Rows are points. Each copy is the shape, with its points in the same order, stretched, turned, moved and blurred by noise. Some copies are also mirrored. Which?

Shape:
[[-17  -3  46]
 [ 35 -27  12]
 [ -3  30  -1]
 [ -6   6  -9]
 [ -2 -42  44]
 [ 24   3 -23]]
Copy 1, 6 rows:
[[-46 -14 -36]
 [ 22  15 -38]
 [-24   8  15]
 [ -8  -4   8]
 [-19 -16 -60]
 [ 17  21  14]]
Copy 1 is: mirrored
Copy 2 (6 x 3):
[[-15 -19  65]
 [ 40  -4  35]
 [-23  28  31]
 [-14  10  15]
 [ 21 -41  51]
 [ 15  25   7]]
Copy 2 is: only turned

Shape:
[[-34 -44   2  46]
 [ 10 -12  16   4]
 [ -8  15  12 -11]
 [-12  10   8 -13]
 [-16  56 -45   0]
 [ 26 -22   7  14]
 [-26  -4   5  60]
 [ 28  10   0  -8]]
Copy 1, 8 rows:
[[  2  50  -8  69]
 [ 18  22  21  10]
 [-12  16  23   1]
 [-12  14  19   6]
 [-43  39 -24 -27]
 [ 35  24  10   6]
 [-13  75   0  48]
 [ 18  14  12 -22]]
Copy 1 is: only turned
Copy 2 (8 x 4):
[[ 10 -15  71  28]
 [ 11   4  17 -14]
 [ -5   9 -21  -1]
 [-11   4 -17   0]
 [ 11 -16 -61  46]
 [ 31  -7  28 -20]
 [ 28  10  40  49]
 [ 27  -6 -12 -17]]
Copy 2 is: only turned
Copy 3, 8 rows:
[[  4 -71 -16 -33]
 [ -2 -10   9   6]
 [ 31   9   6  -1]
 [ 30   3  10 -10]
 [ 47  23 -56 -14]
 [-29  -4  -6   2]
 [ 27 -66 -38   5]
 [ -4  22  -4  23]]
Copy 3 is: mirrored

Shape, 9 rows:
[[ 10  27  19 -48  17  61]
 [  8  -4  28 -46  42   1]
 [ 19 -22 -32  -9  42 -21]
 [  7  -7  28 -22 -33 -19]
 [-16 -33  -9 -47  10  38]
 [-11  22 -37  23   7  39]
 [ 10 -12 -16  29  17  26]
 [ 37  25  19  -6 -19  15]
 [  2 -43 -38   2 -10  -8]]
Copy 1:
[[ 18 -12 -22 -78 -34  11]
 [ 24  -7  10 -46  19  -6]
 [ 25  -7 -23  -3  56  -1]
 [  3  36  15 -15  -3   7]
 [ -9   8 -18 -53  22  37]
 [-18 -17 -53  -5 -20   5]
 [  9 -24 -28   5  -5  25]
 [ 33  14 -18 -18 -36   4]
 [  3  19 -18   7  41  19]]
Copy 1 is: mirrored
Copy 2 (9 x 6):
[[ -9 -27  -1 -53   3  46]
 [  0  -7   5 -58  -6 -22]
 [ 21 -26  20  -4  33 -54]
 [ 10   0 -32 -22 -38  -4]
 [-20 -61 -21 -20   0 -12]
 [-24 -27   7  33  22  13]
 [ -3 -34  23  30  -5  -7]
 [ 31   8  -6  -7 -20  41]
 [ 16 -52 -19  29  -2 -46]]
Copy 2 is: only turned
Copy 3 (9 x 6):
[[-37 -15 -29  -9   0  60]
 [ -1 -37 -11 -21  28  18]
 [ 12 -16  -1  36  31 -32]
 [ 42 -33   7 -31 -37   8]
 [-31 -57  10  28  -8  41]
 [-45  28   1  36 -14   2]
 [-14  22  22  28  16   5]
 [ 28  15 -15 -20 -14  23]
 [ 14 -29  23  45 -17 -12]]
Copy 3 is: only turned
Copy 4:
[[ -6 -52  22 -36  51  29]
 [ -9  -1  30 -49  40 -33]
 [ 30   2   3 -31 -14 -59]
 [-25  30  31 -22 -14  12]
 [-10 -52  45 -22  -7 -20]
 [ 11 -48 -28  14  -8  10]
 [ 37 -18  -3  16   2 -15]
 [ 20   4   5 -25  11  44]
 [ 16  -3  22   2 -57 -29]]
Copy 4 is: only turned
